Each point is reached from the start by the listed moves, each made once or not at all, plus a little noise. Say if it took an odd or an even number of moves. Then give how often each move was made.
(in the rows, 128 means zero)

Moves:
(1): [197 130 152 144 123]
(2): [110 204 120 121 163]
(3): [103 124 204 129 137]
Start: [161 154 139 119 105]
Points:
[144 231 131 113 140] -> odd (0, 1, 0)
[229 155 164 135 100] -> odd (1, 0, 0)
[161 154 138 118 105] -> even (0, 0, 0)
[212 231 155 128 134] -> even (1, 1, 0)

Moves:
(1): [179 114 111 124 141 143 129 152]
(2): [129 215 115 158 127 136  94 139]
(3): [143 130 207 119 150 119 132 135]
(4): [134 117 124 178 117 106  98 130]
(5): [118 109  92 132 212 135  93 116]
(6): [130 102 134 147 135 198 151 104]
(7): [127 149 117 161 148 106 183 138]
(8): [ 93 127 133 134 145 150 117 221]
Start: [132 139 119 134 117  77 103 148]
Points:
[140  98 162 151 233 156  94 118] -> odd (0, 0, 1, 0, 1, 1, 0, 0)
[137 170  68 198 240 201  44 239] -> odd (1, 1, 0, 0, 1, 1, 0, 1)
[135 179  75 240 198 147  22 129] -> even (0, 1, 0, 1, 1, 1, 0, 0)

Moves:
(1): [176 123 127 127 118 135 138 145 130 138 123 140 131 119 122 123]
(2): [131 174 137 112 120 144 121 125 138 141 121 120 131 112 125 116]
(3): [118 113 172 121 118 138 146 140 136 133 116 123 140 124 129 134]
(4): [130 137 135 171 117 136 119 132 130 123 118 127 140 121 126 135]
(5): [132 132 132 138 154 128 124 137 127 132 132 127 129 128 129 123]
(6): [123 112 125 129 127 174 132 116 129 134 130 131 132 124 140 123]
(7): [107 138 119 141 129 129 172 129 123 131 129 129 112 116 118 114]
(8): [120 125 117 120 125 138 130 165 120 133 135 127 128 132 137 129]
(9): [124 129 122 127 124 132 127 132 162 134 141 121 132 128 118 133]
(10): [121 138 127 132 127 126 119 120 118 173 106 127 115 141 126 125]
(11): [124 137 141 131 119 117 123 119 114 138 184 123 151 132 127 123]
(12): [108 133 133 125 133 119 126 123 140 129 132 183 127 116 127 141]
(13): [129 123 119 128 130 119 131 127 126 137 113 128 168 127 127 121]
(14): [135 147 129 137 123 140 137 113 140 114 131 136 133 190 140 125]
Start: [137 130 123 109 140 143 123 111 124 154 117 170 129 137 148 132]
Points:
[128 194 105 143 112 227 112 118 166 222  91 168 181 188 160 117] -> even (0, 1, 0, 1, 0, 1, 0, 1, 1, 1, 0, 0, 1, 1)
[103 126 150 140 114 213 148 139 184 167 106 221 209 174 167 152] -> even (0, 0, 1, 1, 0, 1, 0, 1, 1, 0, 0, 1, 1, 1)
[172 152 187  86 101 215 144 114 130 198 152 165 177 108 152 114] -> odd (1, 1, 1, 0, 0, 1, 0, 0, 0, 0, 1, 0, 0, 0)
[166 227 137 133 132 166 160 106 119 224 148 176 137 178 140  86] -> odd (1, 1, 0, 0, 1, 0, 1, 0, 0, 1, 1, 0, 0, 1)
[145 170 147 144  91 249 194 154 178 195  91 170 197 150 145 108] -> even (1, 1, 1, 1, 0, 1, 1, 1, 1, 0, 0, 0, 1, 1)
